Each wall is flat, endless, passes through zero and stands at right angles to its row. A trip goes straight from one point to another. List the walls that it crosses, first one first.

Walls:
(1): [-35  49 -47]
(2): [ 89 -71   1]
(3): [-65  51 -32]
(4): [53  8 -9]
(5): [ 55 -13  16]
(6): [ 21 -63  45]
Trips:
[ 34 -64  21] to [10 -4  3] => none
[  0 -95 -29] to [-26  50 -38] => 5, 1, 3, 6, 2
[-56  11  -9] to [-71 -11 -65] => none
[81 31 10] to [  4 -68  -5] => 4
[ -4   3 -47] to [-32  16  20] => 4

Walls:
(1): [  5 -24 -36   4 -42 -95]
(2): [-54 -22 -39  -4 -40   6]
(3): [-60  34   7  62 -51  62]
(4): [ -9  -1  -6 -62 -12  15]
(5): [ 66 -18  34  38  20  -3]
(6): [-4 34 -3  0 25  0]
(7): [-20 -41  48  16 -31 -12]
(8): [-38  66  31  39  71 -21]
(9): [-57 -38   0 -23 -12 -29]
Trips:
[  7  21 -13 -21 -47  22] to [ 34 -23   8  26  25 -13] => 1, 5, 2, 3, 4, 7, 8
[ -8  22  38  34 -14  13] to [ 42   5  29  37 -16  31] => 6, 8

Walls:
(1): [-16   7 -40 -18 -12 -11 -33 -23  -2]
(2): [ 34   7  61  35  -8  -1   9 -10  22]
(3): [-14  32 -32 -21 -76 -12 -78 -66 -28]
(4): [ 28  39 -24  16   7 -73 -40 -21  63]
(5): [-34 -26  13 -76  60  28  -1  11 -62]
(6): [ 19   8  32  -5  62 -49 -18  -9  14]
(7): [ 35  85 -52  38   8 -24 -12 -63  23]
Trips:
[ -3  10  95  42 -24 -52  -5  60  35] to [-27   7  42 -15  26  17  68  13 -10] => 4, 5
[ 83 -12  47  10  -7  -6  45  18 -68] to [ 24 -10   2 -14 -45  -8 -10   7 -14] => 6, 5, 3, 1
[-50  52  -6  36 -20  37  53  -5   3] to [-10  63  49 -16  44  45  27 -11  27] => 5, 6

Walls:
(1): [ 14  13 -56  20 -34  72  19  10  -5  -4   2 -15 -10 -12]
(2): [ -5 -33 -39  14  28 -45 -56  -1  45   7 -14   7   5   5]
(3): [ 20  11  32  32 -20 -22  39 -25 -31  35 -32   9  -3  19]
(4): [  3  12  15  19  16 -10  33  20 -25  -1   6   7  -2   2]
(5): [ 39   9 -12  10 -54 -32  11  29 -10 -11 -27  -5 -27 -39]
(6): [ 48  11  24   5 -45  24 -26  13  36  -6 -31 -69  42  13]
(7): [  6 -57 -40  26  24  18 -30  -4  11  32  11  29  -2   8]
(8): [-40  -4  -5 -41 -55  -1   2  16 -11  -4  15  -3 -11 -39]
(9): [ 30 -48 -27  28  22  -9 -15  48  21  55   8  -8   3 -66]
(10): [-26 -27 -20  38  24  32  11 -20  68  -7  22 -11  23 -11]
(11): [ 43 -11   7  -1  20  68  22 -21  19 -27  39 -34  -5  24]
Trips:
[ 23  37  12  31  34 -21  29  36 -34  10  23 -26 -32  17] to [ -4 -48 -14  10 -31  -5  18  -1   3  -6 -22  25   8 -11] => 1, 11, 7, 8, 2, 10, 4
[ 17  -8 -30  -8  37 -20 -33 -25 -28 -44  27  26  20  17] to [  0 -34 -36   4  10  -9  37  65  19  -3  20  23 -35  37] => 4, 10, 9, 1, 5
[ 11  12  -4 -27  15  81  41  41  37  35   5  34 -13 -30] to [-14  -8  46  45   5   1  46 -12   6  22  64 -20  -2  -8] => 3, 8, 7, 1
[-51  24   7  -1 -23 -14 -19  25 -12  38  24   2  -8  43] to [ 40   3  -4   4  13  -4 -10  30 -64  17 -30   9  15 -17] => 5, 9, 7, 8, 1, 6
